Each row of a before or after table is a point. The points were changed in one or more steps. Then noise was added and the rows were shuffled. The steps act on how far a point lies along the listed directions, d1 being the first. Write out the steps. A step turns or swaps two directions, mirrors them in a line or flattens them onto one, adds a multiple of one to another, or multiplies one. Angles are multiples of 10 degrees, from the lower direction toward the higher: turns from -170 to 170, lines from 10 to 170 but not 90. Use the fewest steps. Two steps may share a direction if one is a turn and the other turns, adds or multiplies; they go together, in the order done. Otherwise the lowest direction goes first.
(in the rows, 128 means zero)

Directions:
(1): [131 176]
(2): [ 80 131]
Before:
[[163 140]
 [164 152]
 [ 83  66]
 [128 108]
 [ 49 131]
 [126 157]
 [135  70]
 [149 150]
 [126 142]]
After (9 x 2):
[[ 86  65]
 [162  61]
 [101 142]
 [125 170]
 [114 133]
 [138 163]
 [148 119]
 [119 157]
 [181 106]]
Steps: turn d1 and d2 by 60 degrees

Directions:
(1): [123  61  95 105  99 141]
(2): [149 123 111 134 115  50]
Before, 12 rows:
[[160 155 141 124 124 141]
 [156 203 167 128 165 136]
 [147 123 152 137 137  70]
 [131 126 132 101 117 195]
 [119 182 142 131 148 178]
 [147 170 114 164 156 102]
 [137 207 168 125 142 129]
 [153 140 124 163 147  68]
 [178 191 163 151 141  25]
 [139 114 156 132 117 165]
 [109 103 135 119 116 203]
 [132 222 136 158 140  76]]
After (12 x 6):
[[162 154 144 126 127 150]
 [132 204 177 120 143 152]
 [110 102 132 118 109 187]
 [147 137 118 160 145  82]
 [140 111 154 126 126 163]
 [146 208 177 125 161 161]
 [144 173 126 169 157 115]
 [113 193 152 123 141 190]
 [172 190 169 156 142  52]
 [133 123 126  98 112 185]
 [147 119 156 135 131  77]
 [118 222 151 160 150 101]]
Steps: add 0.3 times d1 to d2

Directions:
(1): [131 167 142 120 114 136 139 119 226  93 120 160]
(2): [167  94 129  78 181 178  88 140 151 160 118 142]
(3): [119 119  80  80  99 145 190 168 148 150 149  89]
(4): [147 181 142 109 145  88 132 201 106 143 145 175]
Before:
[[156 132 155  99 151 127 125 169 115 154 123 158]
 [159 109 181 181 144 128  49 111  54 161 107 148]
 [118 112 108 156 119 146 125  89 132 127 109  84]
 [ 94 103 141 184 144 123  81 110  51 115 116 131]
 [112 168 128 127 112 124 175 152 149 161 133 131]
 [126 126 122 135  99 141 137 106 116 102 114 120]
 [123 111  77  93  79 162 190 144 174 121 146  80]
 [ 95 226 135 124  64 102 190 153 236  77 137 143]
 [148  99  95 112 112 158 148 131 153 158 108 123]
 [ 95 174 122 180  75  73 168 111 100 101 121 121]
 [141  94  91  96 139 149 139 137  71 149 156  63]
 [111  60  68 140 107 164 160 105  73 157 130  23]]
After:
[[124 163 161 146 167 110  79 167 109 114 121 196]
 [104 169 145 194  97  78 132  85  98  93 108 140]
 [189 155 188 132 157 140  60 156 144 155 108 197]
 [ 61  93 115 191  65 142 149  30 125  90 113  38]
 [106 116  78 123  70 120 193 151  89 130 159  71]
 [133 134 129 136 113 124 129 131  81 113 119 135]
 [152 184 113  82 125 106 166 191 123 131 171 125]
 [137 187 109 122 120  77 173 232  57 156 157 130]
 [ 97 144 126 150  98 136 170 104 151 143 123 109]
 [133 145 120 147 141 105 122 153  71 151 126 116]
 [145 121 147 100 127 158 144 127 186 126 108 141]
 [146 108  93 117 103 134 162 155 112 166 118 118]]
Steps: turn d1 and d4 by -110 degrees; turn d2 and d3 by 30 degrees

Directions:
(1): [ 96 199  95 141 163  95 117 183 135  67 144 114 125  94 137 186 127 135
  89 146]
(2): [121 179 133 186 135  77 154 116 160 135 105  79 112 198 153 100 146 157
 169 104]
(3): [112 112  45 116  83 140 168  96 111 137  79 135  81 152 153 184 104 152
 104 118]
Before (12 x 20):
[[106 155 113 201 154  87 182 131 167 118 104  93 104 150 139 135 138 141
  132  90]
 [125 152 182 120 169 110  89 187 144 107 166 122 168  98 120 118 149 106
  101 135]
 [150  48 183  86 139 180  93 103 113 168 145 154 173  94  86  95 139 111
  144 122]
 [104 201 162 159 214  64 109 176 159  93 168 120 136 109 115 138 137 120
  137 136]
 [ 88 201 101 153 167  86 143 194 147  92 130 115 111 116 127 169 141 141
  119 145]
 [150  73 155  93  94 163 161 100 131 164 122 143 131 121 122 131 113 127
  157 134]
 [143 125 177 156 128 101 134 103 148 160  97 122 122 153 114  84 135 128
  163 106]
 [158  88 195 130 125 126 109 119 121 158 159 146 147 112  93  70 159 124
  167 120]
 [118 170 154  88 188 124  68 234 130  71 177 129 177  56  88 171 152  76
   72 170]
 [157  40 202  88 125 181 103 133 112 143 190 159 165  89  70  68 144  67
  132 148]
 [157 116 165 138 131 104 124 131 144 135 140 125 160 132 126  77 162 107
  150 124]
 [ 90 213  71 144 165  94 154 171 125  68 116 109 125 129 178 216 117 159
   72 134]]
After:
[[108 190  67 160 106  72 184 125 163 143  50  61  80 243 164 148 153 160
  143  94]
 [ 78 170  28 126 120 119 163 171 120  64 124 119  84 107 140 229 116 130
   54 145]
 [113 115  68 111  99 129 130 134  99 108 126 159  87  83 120 200 122 147
   90 134]
 [116 153 140 102 144 132 131 165 136  94 149 136 147  67 126 184 119 132
  116 161]
 [135 104 151 151 110 119 171 100 147 190  91 122 102 188 127  74 147 136
  191 107]
 [141  93  72 105  93 129 145 118 120 124 108 151 120 109 139 157 130 114
   94 131]
 [117 131  81 135  89 106 160 115 133 154  82 103  99 181 167 158 128 155
  105  98]
 [126  97 104 141 105 117 183  55 138 191  80 145  76 198 135 124 111 145
  166  92]
 [153 131 208 164 136 106 152  91 150 175 111  95 161 212 157  45 143 147
  189  92]
 [149  50 168 142 128 168 161  88 133 172 126 145 137 116  98  86 133  99
  144  99]
 [134  78 130  95 109 152 124 114 109 143 102 162 119  85 105 156 111 107
  104 129]
 [ 73 159  59 111 161 123 117 156 115  83 122 127 126  89 131 228 127 153
   76 130]]
Steps: turn d1 and d2 by 120 degrees; multiply d3 by -1

Directions:
(1): [ 69  76 100 165 131 132 115  53 172  95  68  97 163 142 109 121  98 101
 149 147 137 193 105 139 155 177 111 152  66 122 198 131 148  82 144 104
 119 142  87  94 148 146  96  81 146 139 112  90]
(2): [ 79 149 137 153 149 124 150 176 183 177  80 129 121  93 176 120 175 118
  86 131  79 120 157 183  99 181 165 195  94 126 150 140 126 218 146 126
 119 108 129 105 109 129  76 128 110 131 110 188]
(3): [124 158 140 122 134 123 206 125 119 139 100 114 166  72  86 180 126 186
 100 122 169  86  61 156 116 171 131  67 108 159 118  98 119 171 118 104
 118 144 104  92  50 133 162  97 133 135 129  59]
(4): [105 170 167 131 109 114 144 131 185  66 122 189 148  74  73 141 170 138
 153 165 151 171 145 123 134 123 145 123  91 153 128 149 106  80 146 126
 114  57 207 191  98 143 154 136 179 116  96 161]
(5): [109 122 210 174 110 149 172 166 141 121  65  91 112  63 142 114  81  95
 136 111 116 139  83 128 185  78  76 121 152 146 103 145 143 125  93 150
  48 170 108 138 162 135 139 187 133 136 114 156]
Before (8 x 48):
[[109 128 164 145 121 161 179 117 160 100  83 113 148  95  97 187 129 148
  109 120 156 149  83 150 157 139 116  88 124 160 135 111 110 152 102 127
  112 119 108 114 112 142 159 118 137 134  96  89]
 [105 128  74 130 142 122  68  75 205  82 141 205 133 163 109 115 169  95
  157 158  96 173 197 119 130 163 177 175  83 124 187 151 101  71 145 103
  150  46 180 164 150 130  99 112 159 103 100 167]
 [121  96  85 140 181 131  89 164 141 202 105 110  99 170 189 112 165 103
  112  93  67 109 183 170 111 187 153 215  89 121 165 136 154 207 177 130
  153 133 108  81 123 115  66 111  90 118 130 153]
 [171 120 135 120 121 145 125 171  63 166 184 117  76 136 171 114  86 125
  133  83 119  64 119  85 118  41  95  79 196 131  70 133 124 152  98 157
  115 148 100 124 150 103 170 170  96 135 169 143]
 [115 169 179 134 118 139 201 174 119 119 109 128 145  59 103 163 116 151
  103 127 169 110  76 145 126 119  90  75 132 170  87 138  96 131 125 150
   91 132 179 140  69 130 176 155 143 150 111 100]
 [152 134 179 131 109 146 116 171 118 108 133 109  69 114 168  91  92  77
  164 119 117 133 136 109 174  48 110 137 197 125  83 154 122 117  84 154
  101 134 130 168 164 133 136 197 125 131 120 185]
 [109 133 118 151 126  99 152 130 143 152 122 128 134 123 148 124 122 127
  106 148 118 129 161 155  98 155 191 168 113 118 148 139 138 145 158 134
  143 119 130  99 101 130  93  97 119 121 130 133]
 [144 136 179 135 145 142 168 242 135 166  94 118  67  91 197 133 172 142
   94 103  82  72 157 141 114 111 176 173 161 141  89 126 123 237 115 148
  107 133 153 135 114 114 104 187  83 133 110 226]]
After (8 x 48):
[[ 89  92 139 166 108 140 168  70 151  75  95 107 153  83  78 145  69 130
  166 130 176 152  53 103 160 113  81  59  87 163 144 133 127  67 118 114
   83 133  92 110 119 143 180 100 161 148 127  69]
 [119 102 172 155 116 155 172 115 115 108  69  48 116  88 135 121  40 101
  159 113 152 130  49 136 193 105  81  95 165 137 115 129 138 121  73 122
   79 194  45  99 135 152 145 148 128 153 119  88]
 [207 177 125  75 153 121 148 181  75 152 182 164 121 116  96 182 172 196
  124  88 154  49 134 123 104 127 147  78 134 168  77 110 113 161 148 132
  161 109 174 140  35 110 189 123 130 106 144  85]
 [115 121 170 153 115 167 118 153 175 103 104 138 104 131 149 135 149  90
  123 123 104 178 160 138 164  96 120 155 148 134 132 151 111 132 110 159
  113  88 146 161 177 137 127 164 128 128  86 188]
 [105  96 157 160 112 149  99 139 140  87 118 121 112 139 145  91  94  61
  154 139 128 197 138 110 164  76  63 152 144 132 125 173 121  49 138 173
   97 131 181 167 187 126 126 178 144 151 109 156]
 [211 101 179 106 105 146 151 145  58  68 140 112 100 125  92 159  88 166
  168 102 181  97  80  54 174  33 101  49 197 158  61 104 125  71  83 143
  108 170 148 164 131 123 195 172 130 131 128 102]
 [166 153 122 113 113  95 144 147  95 144 181 148 122 134 134 130 128 148
  114 143 134 102 164 125  92 116 188 128 165 119 100 133 129 127 146 145
  157 113 157 131  97 119 133 117 117 110 144 130]
 [168 120  25  93 171 137  85 119  92 208 178 135 105 207 184 124 137 130
   90  94  76  44 168 137  84 181 180 148 159 102 144 101 113 205 109 104
  182 141  84  75 135  98  92 107  78 114 156 111]]
Steps: turn d1 and d2 by 110 degrees; turn d3 and d4 by 130 degrees; multiply d5 by 1.3
